Each row of a before or after table is a point. One or more steps were done to the points. Then noise was added and the rows were shuffled. The steps act on how far a point lies along the listed directions, d1 being the first. Name the steps. A step turns or swaps two directions, mirrors them in a line or flattens them onto one, adds a multiple of one to another, or multiplies one. Angles are multiples of 10 degrees, from the lower direction toward the higher: turns from -170 to 170, lines from 10 to 170 but not 90. Use the fewest steps. Two steps may share a direction if one is a turn and the other turns, adds or multiplies; they go together, in the order done. Otherwise the lowest direction goes first.

Directions:
(1): [ 45 -12]
(2): [-12 -45]
Before (11 x 2):
[[  7   0]
 [-30  73]
 [-32 -49]
 [-67 -36]
 [ 24  24]
 [  3 -29]
 [  5 -26]
 [ 16 -46]
 [ -7  39]
 [-18  23]
 [ 17 -14]]
After (11 x 2):
[[ 17 -77]
 [ 14 -26]
 [ 40  43]
 [-14  17]
 [ -7  48]
 [ -1  26]
 [  3  30]
 [ -7   2]
 [ -1 -41]
 [ 72  23]
 [-28 -19]]
Steps: turn d1 and d2 by -170 degrees

Directions:
(1): [ 22  22 -20  54]
(2): [15  9 62 13]
(3): [-39 -38   8  34]
(4): [-45  47   4   0]
Before (13 x 4):
[[ 25  31  -9  -1]
 [-19  -4   8 -20]
 [-35   7   4 -25]
 [  6  -9  38   9]
 [ 14   2 -17   6]
 [ 18  -7  -2   6]
 [-54  -8  -5  -5]
 [-50 -19 -14  15]
 [ 46  -4  32  11]
 [ 19  26  12  -6]
 [105 -79  36 -36]
 [ 56 -70  17 -43]
 [ 62 -56  39 -31]]
After (13 x 4):
[[ 52 -64  16 -37]
 [ 46 -79  -7 -46]
 [  7  -8  34  10]
 [ 13   2 -21   4]
 [-20  -4  10 -15]
 [-36   5  15 -20]
 [-53 -10   1   7]
 [ 94 -90  -1 -44]
 [-45 -13  -8  23]
 [ 46  -8  23   8]
 [ 14  -7  -4   4]
 [ 17  28  17 -11]
 [ 26  30  -6  -7]]
Steps: turn d1 and d3 by -10 degrees; add 0.3 times d4 to d2

Directions:
(1): [-54  31  11   5 -36 -32]
(2): [ 28  66 -21  -3  24 -17]
(3): [ 25  -5  58 -32   5 -36]
(4): [-22  -5 -28 -71   8   4]
Before (8 x 6):
[[-16 -55 -14 -47  -4   8]
 [-18  -2  39  -7  -7 -31]
 [ -9 -33 -33 -62   3  38]
 [-24  15 -89  43   5  63]
 [ 14  17  20  32  14   8]
 [  4   3  24 -10  10 -51]
 [-37 -28  44  23 -27 -15]
 [-55  57  -8 -41   0 -37]]
After (8 x 6):
[[   0  -24  -23   51    6   -2]
 [  24  -15  -12   43   22   24]
 [  59    6   -6   30   40   13]
 [ -18  -69  -24  -14   23   60]
 [ -27   38  -48  -44   -7    5]
 [ -11    2   43   20    4   -5]
 [  -1   32  -60  -19   16    0]
 [ -16   -3   45 -104    3  -38]]
Steps: turn d1 and d2 by -160 degrees; mirror d3 and d4 in the line at 110 degrees
